Rows are points. The points of each table are mixes of a few directions, plus a little noise. Count the directions of each table, and those that both share. Where both have some left over, give the other angles between the two spaces (their principal angles), to ten degrees, smallest first.
(in the rows, 128 means zero)

First, 4 rows:
[[152 105]
 [159  97]
 [111 145]
 [ 91 166]]
Second (4 x 2):
[[ 97 159]
 [162  94]
 [103 153]
 [149 107]]
Directions: first 1, second 1, shared 1

First:
[[105 158 110 152 128 135]
 [127 137 134  98 100 122]
 [ 94 170 101 171 135 139]
 [142 116 144  86 104 118]
 [164  86 158  73 112 114]
 [136 102 119 188 190 139]]
Second:
[[ 96  79 137 120 143 116]
 [164  42 163  95 153 114]
 [161 168 122 133 116 139]
 [ 77 172 103 151 116 133]
 [142 124 132 124 129 128]
 [128 183 111 144 112 139]]
Directions: first 2, second 2, shared 1; angles 80

First:
[[148 122 136 112 148 133 137 108 162]
 [119 102 138 146 163  87 113  37 145]
 [144 159 108 129 141 136 125 141  90]
 [128 102 145 159  53  99 165 145 148]
 [ 55  91 143 119 160 128  74  92 141]
 [168 160 111 127 137 134 143 138 106]
 [154 158 115 123 100 150 150 191 105]
 [108 131 128 109 122 157 117 172 126]]
Second:
[[130 116 120 111 108 176 153  94  89]
 [138 117 171 124 153  60  80 155 137]
 [137 116 164 122 146  78  91 145 128]
 [126 135 129 136 136 109 118 143 146]
 [131 110 119 104 101 192 161  81  74]
 [104 181  65 178 130 138 156 163 209]
 [129 127 135 129 134 113 119 135 133]
 [128 123 121 119 116 159 145 108 107]]
Directions: first 4, second 2, shared 0; angles 70, 80

First:
[[138 115 116 141 110 118 123 133 108 142 128 129]
 [ 92 175 173  80 195 163 148 110 204  78 128 125]
 [110 151 150 104 162 146 138 119 166 103 128 126]
 [128 128 128 128 128 128 128 128 129 128 128 128]
 [ 86 182 179  73 205 169 151 107 215  70 128 125]
 [145 106 107 151  96 111 119 137  92 152 128 129]
 [159  88  90 169  70  98 111 144  63 171 128 130]
 [154  94  96 162  80 103 114 141  74 164 128 130]
 [140 112 113 144 105 116 121 134 102 145 128 129]
 [128 128 128 128 128 128 128 128 128 128 128 128]]
Second:
[[ 95 146 148 183 123 182 114 141  69 124  90 114]
 [173 106 104 127 156 126 127 150 141 106  92 151]
 [ 82 139 143 159 117 140  92  82 131  90 155 112]
 [167  79 114  74 104  86 193 146 135 114 141 176]
 [120 135 122  89 140  62 112  92 153 117 121 111]
 [138 129 123 181 149 183 100 138 137 109 120 132]
 [132 124 128 133 143 122 143 135 132 124 100 130]
 [ 81 163 159 141 128 134 147 110 154 180 156  92]
 [150 105 115 119 101 139 122 147  81 103 127 156]
 [143 154 123  74 119 107 129 139 148 214 179 107]]
Directions: first 1, second 6, shared 0; angles 50

First, 10 rows:
[[128 134 115 148 143  72 176 157 178 123 125 111 142 151 100  93 104 154
  107 118]
 [147 152 114 130 106 148 109 127 111 125  83 138 146 158 131 102 151 132
  172 192]
 [143 147 119 118 157  86 129 199  56 140 147 108 113  79 112 113 119 167
   92  53]
 [116  97 161 146 141 120 138  78 186 111 112 153 132 169 147 138 108  85
  158 150]
 [118 104 155 123 164 104 129 136 107 130 165 128 102  89 136 156 104 117
   98  51]
 [142 129 147 113 138 148  80 130  46 131 119 146 112 101 153 144 141 111
  155 114]
 [127 146  95 131  80 167 133 106 173 128 107 122 153 164 117 112 155 138
  143 208]
 [105 124 104 117  92 170 140 108 169 139 169 107 126 110 115 155 143 138
   84 134]
 [126 133 114 134  92 164 127  92 173 123 102 135 148 169 129 121 147 119
  157 204]
 [129 113 155 122 167 101 118 147  80 130 150 132 104  90 139 146 109 120
  114  57]]
Second:
[[131  79 135 115  75 132 132 112 127 142 163 140  77 132 126 134  99 106
  123 111]
 [152 146 134 149 138 117 134 116 150 131 114 147 161 127 118 110 148 142
  133 137]
 [147 167 109 130 175 126 120 140 105 118 112 116 159 131 139 128 146 142
  116 138]
 [ 54 115  65 113 145 217 125 184  81 113 181  52  33 134 106 195  83 113
   97 102]
 [178 169 112 139 173 116 123 126 110 125 112 133 172 133 139 116 155 146
  112 141]
 [170 156 115 185 145 149 149 113 175 139 130 153 156 131  79 109 156 155
  122 134]
 [ 80  96 184  87  87  77 116 121 136 123  97 136 136 115 167 118 117 107
  169 133]
 [112  96 169 105  86  90 124 111 141 132 115 147 129 121 150 115 119 112
  153 129]]
Directions: first 4, second 4, shared 0; angles 50, 50, 60, 90

First (10 x 32):
[[127 130 129 136 128 123 133 128 127 132 126 123 128 128 132 125 132 134
  122 131 127 133 123 120 130 126 124 132 124 127 126 123]
 [128 128 128 127 128 129 127 128 128 127 129 128 128 128 127 128 128 127
  129 128 128 127 129 129 128 128 128 128 129 128 128 129]
 [119 154 140 220 131  71 191 123 122 179 104  73 133 132 171  97 173 203
   59 168 116 181  72  33 157 105  87 174  80 117 103  69]
 [131 121 125 104 127 143 111 129 130 115 134 143 126 127 117 136 116 108
  146 117 131 114 143 153 120 134 139 116 141 131 135 143]
 [125 135 131 154 129 112 146 126 126 142 121 112 129 129 140 119 141 149
  109 139 125 143 112 102 136 121 116 141 114 125 121 111]
 [120 149 138 203 130  81 180 124 123 170 108  83 132 131 163 103 165 190
   72 161 118 172  82  50 152 110  94 165  89 119 107  80]
 [136 106 118  50 126 177  74 132 133  85 148 175 124 125  91 154  90  64
  186  94 138  83 176 209 103 147 163  89 169 137 150 178]
 [124 139 133 166 129 104 155 126 125 149 118 105 130 129 146 115 146 160
   99 145 123 150 105  88 140 119 111 147 108 123 117 103]
 [134 112 121  72 126 163  90 131 132  97 143 162 125 126 102 147 101  82
  170 104 135  96 162 186 110 142 153 101 157 134 143 164]
 [136 105 118  48 126 178  73 132 133  84 149 176 124 125  90 155  89  63
  188  93 138  82 177 210 103 148 164  89 170 137 150 179]]
Second (10 x 32):
[[117 126 137 138 119 146 139 135 126 126 146 131 124 132 135 138 118 120
  133 127 134 128 117 124 119 135 131 117 146 130 111 136]
 [124 122  65 154 163  71  97  95 112 184  50  90 153 143 122 117 198 236
   98 148 114 124 130  83 192 174  80 139  86 114 157  76]
 [101 122 108 168 130 132 134 122 114 159 121 111 135 145 140 142 150 175
  121 139 132 125 105  91 150 174 103 109 144 124 107 113]
 [ 90 134 127 172 106 140 159 122 138 127 169 141 126 134 146 139 139 108
  139 142 134 133 103 102 141 169 114  99 163 134  87 138]
 [ 76 152 107 188  98  92 169  89 172 113 181 164 132 122 144 114 184  75
  144 165 121 146 114  95 182 190  94 101 149 143  90 138]
 [161 136 141  83 132 110 116 127 144  99 124 143 124 108 112 107 116  86
  132 120 120 131 159 167 114  80 150 153 101 132 159 138]
 [148 123 160  97 124 161 126 153 120 110 140 132 117 124 124 135  83 101
  134 108 135 124 133 157  85  88 159 134 136 128 130 145]
 [184 134 124  61 154  79  89 117 141 108  80 130 132 104  97  92 132 117
  118 119 110 130 179 174 129  64 146 176  63 126 196 118]
 [148 132 136 101 130 118 120 128 138 110 125 137 126 117 118 116 120 103
  131 123 123 130 146 151 119  99 141 143 112 130 146 134]
 [131  98 176 118 123 232 132 190  74 143 143 100 112 152 142 180  41 158
  129  91 157 109  94 135  47 107 164 108 180 118  95 144]]
Directions: first 1, second 3, shared 0; angles 50

First, 10 rows:
[[122 140 148 122 141 133 133 109 142 139 132 148 109 120 124 118 142 146
  130 135 130 115 126 126 122 129 121 139 131 116 137 151]
 [150  69  65 139  86 122 125 180  93  95 102  52 201 145 149 152  85  61
  127 108 119 160 116 123 138 123 150  96 132 171 106  64]
 [128  90 127 137 111 139 145 106 131 135  92 115 148 123 157 134 121  99
  147 151  83 123 115 111 106  92 124 142 150 141 109 155]
 [127  98 149  97 140 150 159 102 164 143 112 119 138 107 138  96 150 125
  132 127 139  99  81 104 105 138 121 139 154 128 159 161]
 [133 164 101 145 124 104  94 173  94 106 160 128 122 149 105 150 109 138
  110 107 152 158 167 156 162 147 141 103  95 127 116  73]
 [131 165 108 143 127 106  97 167  99 109 160 133 117 147 105 147 114 142
  112 110 151 153 165 154 159 146 138 107  97 124 119  81]
 [119 127 156 124 137 140 143  91 149 147 116 150 111 115 137 117 145 138
  139 148 109 108 119 117 109 112 116 150 142 118 131 173]
 [123 137 151 110 147 136 138 110 151 141 135 145 111 116 121 107 149 148
  126 127 145 109 114 123 121 141 121 137 134 116 151 151]
 [129 100 127 128 119 137 142 115 134 132 105 114 145 123 146 127 126 108
  138 138 107 122 112 115 113 112 126 135 144 137 123 143]
 [118 190 148 137 149 114 104 127 123 133 165 176  78 133 100 132 140 176
  118 129 146 131 167 151 146 140 123 131 102 100 129 130]]
Second (10 x 32):
[[118 138 137 129 139 123 128 125 131 130 141 131 116 129 130 115 139 137
  117 116 145 121 123 130 134 129 112 127 132 125 140 143]
 [111 145 144 130 147 119 128 122 134 131 151 134 108 129 132 106 147 144
  108 106 158 116 120 131 138 129 100 126 135 122 149 154]
 [135 121 122 127 120 132 128 130 126 127 119 126 136 128 127 137 120 122
  136 137 116 133 131 127 124 128 139 129 125 130 120 118]
 [138 118 118 127 117 134 128 131 125 126 114 124 140 127 126 141 117 119
  140 141 110 135 133 126 122 127 144 129 124 131 116 113]
 [111 146 145 130 148 118 128 122 134 131 152 134 107 129 132 105 148 144
  108 106 159 115 119 131 138 129 100 126 135 122 149 155]
 [130 126 126 128 126 129 128 129 127 128 125 127 131 128 128 131 126 126
  131 131 124 130 129 128 127 128 132 128 127 129 125 125]
 [115 141 140 129 142 121 128 124 132 131 145 132 113 129 131 111 142 140
  113 112 151 119 122 130 136 129 107 126 133 124 144 147]
 [121 135 135 129 136 124 128 126 130 129 138 130 119 129 130 119 136 135
  120 119 141 123 124 129 132 128 116 127 131 126 137 139]
 [106 151 150 130 153 115 128 120 136 132 159 136 101 130 133  99 153 149
  102  99 168 111 117 132 141 129  91 125 138 121 156 162]
 [194  59  63 121  52 166 128 151 105 114  36 104 208 123 113 216  52  65
  205 214   7 178 162 115  88 124 237 137 100 150  45  25]]
Directions: first 3, second 1, shared 0; angles 40

First:
[[ 81 117 138 129 114 129 110 103 118  93  64 179 144 171 108 179 159 139
  133 145 137 101 166 157 141 148 113 117 128 164 127 146]
 [ 97 149 159 170 147 126 128 152 161 143  68 190 158 165  82 188 146 163
  147 163 132 112 143 141 176 104 140 153 115 176 169 131]
 [144 155 147 131 137 129 125 137 136 144 127 125 140 129 114 156 135 124
  144 129 139 132 100 147 137 116 127 136 129 123 151 131]
 [119  89  87 122 114 128 139 114 110 106 155 110 105 105 152  53 106 133
  103 129 115 132 166  70 118 151 142 122 124 123  92 122]
 [122 106 113  85  99 131 110  83  88  86 129 112 116 132 153 128 141  99
  119 105 136 120 136 154  91 167  98  94 142 110  92 142]
 [143 198 167 145 136 134 113 130 134 143  98 140 170 142  69 198 163 132
  177 159 178 130  92 152 183 124 141 157 121 135 191 152]
 [138 102 118 140 147 121 151 164 155 158 162 118 105 109 159  85  92 134
  102 110  86 138 125 108 104  95 133 129 128 122 111  98]
 [169 121 121 153 165 120 165 193 174 193 198  93 103  84 159  62  73 136
  106 108  83 157  96  88 110  71 151 147 123 106 128  85]
 [139 113 103  77  94 133 111  77  76  85 152  86 112 114 156 104 137  92
  122 105 146 130 127 135  92 176 106  97 142  93  91 146]]
Second:
[[123 111  94 134 117 131 139 116 112 112 149 113 118 104 130  61 113 140
  118 146 132 135 162  59 144 151 156 138 118 128 113 129]
 [116 133 158 100 119 128 102 109 119 112  87 151 137 168 130 212 161 105
  137 105 133 109 110 218  99 132  81  98 145 130 126 141]
 [132 133 136 130 134 127 128 136 136 137 127 130 130 130 127 139 128 127
  130 125 125 129 119 139 127 118 125 129 129 128 134 125]
 [118 111 132 151 148 122 144 162 160 153 125 148 121 132 136 121 109 146
  113 126  95 127 137 122 124  96 133 135 124 145 127 106]
 [103  83  79 144 117 128 148 120 117 106 145 126 108 105 140  35 101 154
  100 150 112 130 192  35 142 150 162 137 113 142  97 121]
 [108 128 139  71  87 135  84  58  74  65  81 137 138 167 129 203 181  89
  142 109 163 103 128 212  98 182  74  83 150 121 108 166]
 [138 131 111 138 129 130 139 131 125 132 153 109 125 104 124  83 114 136
  127 142 134 140 135  78 146 133 154 144 119 122 131 126]
 [186 193 175 155 173 124 140 192 181 209 157 110 145 113 108 170 118 126
  157 121 129 153  43 160 144  61 138 160 126 109 188 110]]
Directions: first 4, second 3, shared 3

First:
[[168 117 121 146 111 122 130 124 123 116 118 118 126 130 112  83 147 120
  127 139 137 114 132 133 126 152 155 137 125 165 146 162]
 [134 117 117 134  88 119 146 128 121  97 101 107 130 144 127  77 108 133
  118 116 140  81 135 151 142 154 134 157 135 164 107 159]
 [112 107 118 132 114 106 125 126 127 118 121 123 127 136 120  83 116 133
  107 115 125  88 143 138 140 144 126 129 128 136 143 162]
 [147 153 110 131  94 202 154 137 157 137 128 119 112 122 118 185 141 117
  159 107 143 173  85 109 101  85 163 148 120 111  50  87]
 [163 115 157 141 115 141 169  99 130  88 107 128 117 149 144 108 121 147
  163 133 137  64 145 159 152 146 120 119 158 152 102 116]
 [ 90 129 108 123 163 146  90 141 159 189 174 152 114  98  99 181 159 114
  115 111 105 193 110  78  96  76 141  89  98  57 159 116]
 [138 141 134 127 162 139 110 130 133 157 152 144 127 110 123 171 157 117
  139 145 121 182 118 104 109 107 135 107 118 105 151 105]
 [ 70 146 158  90 178  50 100 138  74 121 123 131 172 135 183 137  75 142
   95 159 117 130 156 154 159 160  50 139 144 135 167 117]]
Second:
[[157 114  97 148  82 166 139 132 152 120 120 113 105 130  95  90 146 111
  128 105 139 113 115 119 111 123 170 143 115 145  99 162]
 [133 113 102 147  90 125 138 126 143 131 123 116 123 126  98 105 139 135
  124 104 134 115 118 124 126 132 174 135 117 129 131 150]
 [175 131 106 142  98 175 131 139 139 119 121 115 110 127 107  98 151  95
  132 130 142 139 112 118 102 125 157 152 115 161  96 156]
 [138 161 148 117 169  63 103 134  80 149 132 127 176 111 151 173 135 137
  127 179 131 202 123 129 131 154 131 142 126 144 189  99]
 [ 94 131 170  96 180 168 128 122 134 109 139 157 108 145 175 147  92 119
  135 135 110  90 155 139 138 103  26  96 155 102  86  99]
 [ 73 125 160 108 169  94 126 115 120 132 137 148 139 133 160 161  96 158
  127 127 109 106 150 141 156 124  75  96 147  89 146  94]
 [ 73 121 153 112 161  86 127 114 120 135 137 144 141 131 153 158  99 163
  125 121 111 106 148 140 157 127  90  97 145  88 154  98]
 [172 119  74 169  57 101 133 134 132 145 114  93 140 113  67  95 171 132
  121 111 151 160  95 114 112 151 249 165  96 159 161 170]
 [137 135 142 114 147 173 127 132 132 114 130 137 111 136 147 127 122 102
  134 140 126 120 135 129 119 114  83 125 137 135  90 124]]
Directions: first 5, second 3, shared 2; angles 60

First:
[[162 155 109 146 101 159 119 124 104 105 106  81 154 143 148 163 106 153
  125 101 137 113  99 102 145 136  78 116 128 113 110 121]
 [156 154 110 146  99 156 116 128 107 107 106  91 156 143 143 164 112 151
  124 103 132 118 104 103 140 133  84 119 130 112 108 118]
 [103 124 128 130 122 102 104 132 128 117 120 152 141 120  94 107 154 117
  124 149 149 117 120 138 121 121 134 163 142 123 144 125]
 [119 145 118 148  91 133 104 144 120 113 103 146 169 141 113 160 148 137
  115 120 111 137 124 114 116 119 110 137 139 107  99 103]
 [ 77  69 163  78 210  53 144 108 163 159 182 171  53  81  86   7 149  72
  147 198 182 109 148 190 124 126 212 174 129 173 219 175]
 [142 129 126 124 137 135 135 118 124 127 133 103 117 126 140 122 111 131
  133 124 142 117 119 126 140 135 120 122 124 133 138 139]
 [185 147 114 132 129 171 147 109 108 119 126  49 119 138 178 152  75 154
  137  95 143 108 101 105 160 147  83  92 114 130 124 143]
 [106 127 135 136 107 134 134 155 144 148 125 185 144 143 128 169 154 130
  115 117  56 179 170 123  97 113 153 107 127 117  78  98]
 [112 101 147 105 165 111 154 125 151 157 158 153  88 116 130  97 131 109
  136 144 116 144 157 150 120 127 174 120 119 149 145 142]
 [117 128 129 132 118 125 123 137 131 130 124 149 138 131 120 137 141 127
  123 129 113 139 137 127 118 122 134 131 131 122 116 118]]
Second (9 x 32):
[[115 126  87 123 114 128 134 147 118 154 105 105 171 136  99 111 140 132
  129 123 154 134 124 103 142 128 113 148 109 107 118 134]
 [138 143 125 165  99  89  91 124 130 127 105 193 117 107 129 140 140 131
  122 118  75 125 147 145 155 141 105 105 174 136 100  94]
 [208 120 154 100 182 135 171 151 148 157 110 110  98 138  72  90 129 126
  133 171 118 146 119 137  96 155 143  88 116 101 138 147]
 [ 84 147 107 166  79 137  91 107 116  96 147 149 155 123 188 184 120 132
  124  91 119 128 142 128 140 111 107 143 146 148 100 106]
 [ 53 107 123 116 141 131 130 107 122 120 184 116 127 111 148 115 132 108
  134 127 178 129 141 131 139 101 170 176 101 158 171 150]
 [141 127 146 124 116 103 121 123 156 125 111 172 118 146 172 131 105 122
  136 134 102 104 127 163  73 133 106 118 171 135  87 120]
 [172 140 113 135 135 145 141 147 120 145 107 107 141 130  83 128 139 139
  123 134 119 154 126 110 141 144 119 104 113 100 120 126]
 [204 133 134 117 170 160 168 149 137 149 120  95 120 137  77 116 130 131
  130 159 123 167 126 125 105 151 138  89 104  96 128 143]
 [ 36 108 164 106 117 124 105  94 104  80 162 104 104 124 185 136 117 130
  123  94 166  65  99 109 161  88 151 182 119 172 189 133]]
Directions: first 3, second 6, shared 1; angles 50, 50

First, 10 rows:
[[150 194 150 162  63 149  42 137  68 131 177 153  77 104 104 106 157  11
  100 124 176 122 112  44 148  78 140 130 249 146 179 173]
 [147 185 146 157  71 146  54 136  76 132 171 149  84 108 107 109 153  27
  103 124 170 122 114  56 146  85 139 129 233 144 171 167]
 [133 142 133 135 114 133 109 130 115 129 138 134 117 123 122 124 134 102
  122 127 138 127 124 110 133 116 131 128 155 132 139 139]
 [116  89 116 108 166 115 180 122 163 126  98 114 158 141 142 142 110 198
  144 131 100 132 138 177 116 158 120 127  56 117  98 100]
 [137 156 137 143 100 137  92 132 103 129 148 139 106 118 118 119 141  78
  115 125 149 125 122  93 136 106 133 129 181 136 149 147]
 [124 117 124 122 140 125 143 126 138 128 120 124 137 131 132 132 123 148
  133 128 120 128 131 142 124 137 127 128 107 125 119 120]
 [119 104 121 115 151 120 161 124 150 127 110 119 147 137 137 137 117 172
  138 130 110 131 134 158 121 146 122 128  83 122 109 112]
 [114  87 115 106 169 115 183 122 165 126  97 112 161 143 143 143 110 203
  145 132  98 132 138 180 115 158 120 126  51 116  96 100]
 [125 119 125 123 137 125 141 126 137 127 121 125 135 131 132 130 124 145
  132 129 122 130 129 140 124 134 127 128 110 125 121 121]
 [115  89 115 108 166 115 180 123 163 127  98 114 159 141 143 141 112 198
  144 131 100 132 137 179 116 157 121 127  55 117  98 100]]
Second:
[[132  62  96 121 116 157 117 122 129 153 128 109 147  79 128 119 120  98
  103 142 167 154 159  97  94 130  94 106 129 149 132  73]
 [171 128 131 141 161 142 119 120 169 126 127 121 119 158 132 127 125 119
  119 137 137 143 132 160 105 159 132 129 129 158 101 112]
 [ 74 120 138 126 112  98 128 151 115 140 105 116 117 133 143 156 107 173
  148 141  91  99 108 140 135 133 115  85  97  66 132 160]
 [179 115  99 129 141 150 108  91  97 153 111 124 167  81 101 119 134  54
  104  99 197 157 146  72 125 118 133 157 128 165 138  99]
 [138  88  93  98 134 149 172 100 119 124 132 134 183  78 115 102 142 122
  118 106 158 157 164  99 129 107 124 173 108 169 135  71]
 [148 175 147 143 123 147 128 139 134  95 170 163  90 146 105  98 174 101
  113 130 133 126 125  99 154 117 153 144 190 160 136 125]
 [ 82 167 160 120  89  90 119 144 118 116 143 124 115 161 168 145  98 172
  166 127  68  99 101 193 131 103 127 137 138  88 137 210]
 [101 168 162 144 146  92 134 157 142 118 107 132  86 187 133 158 126 186
  152 142  74  89  89 162 151 157 145  91 104  70 113 176]]
Directions: first 1, second 6, shared 1
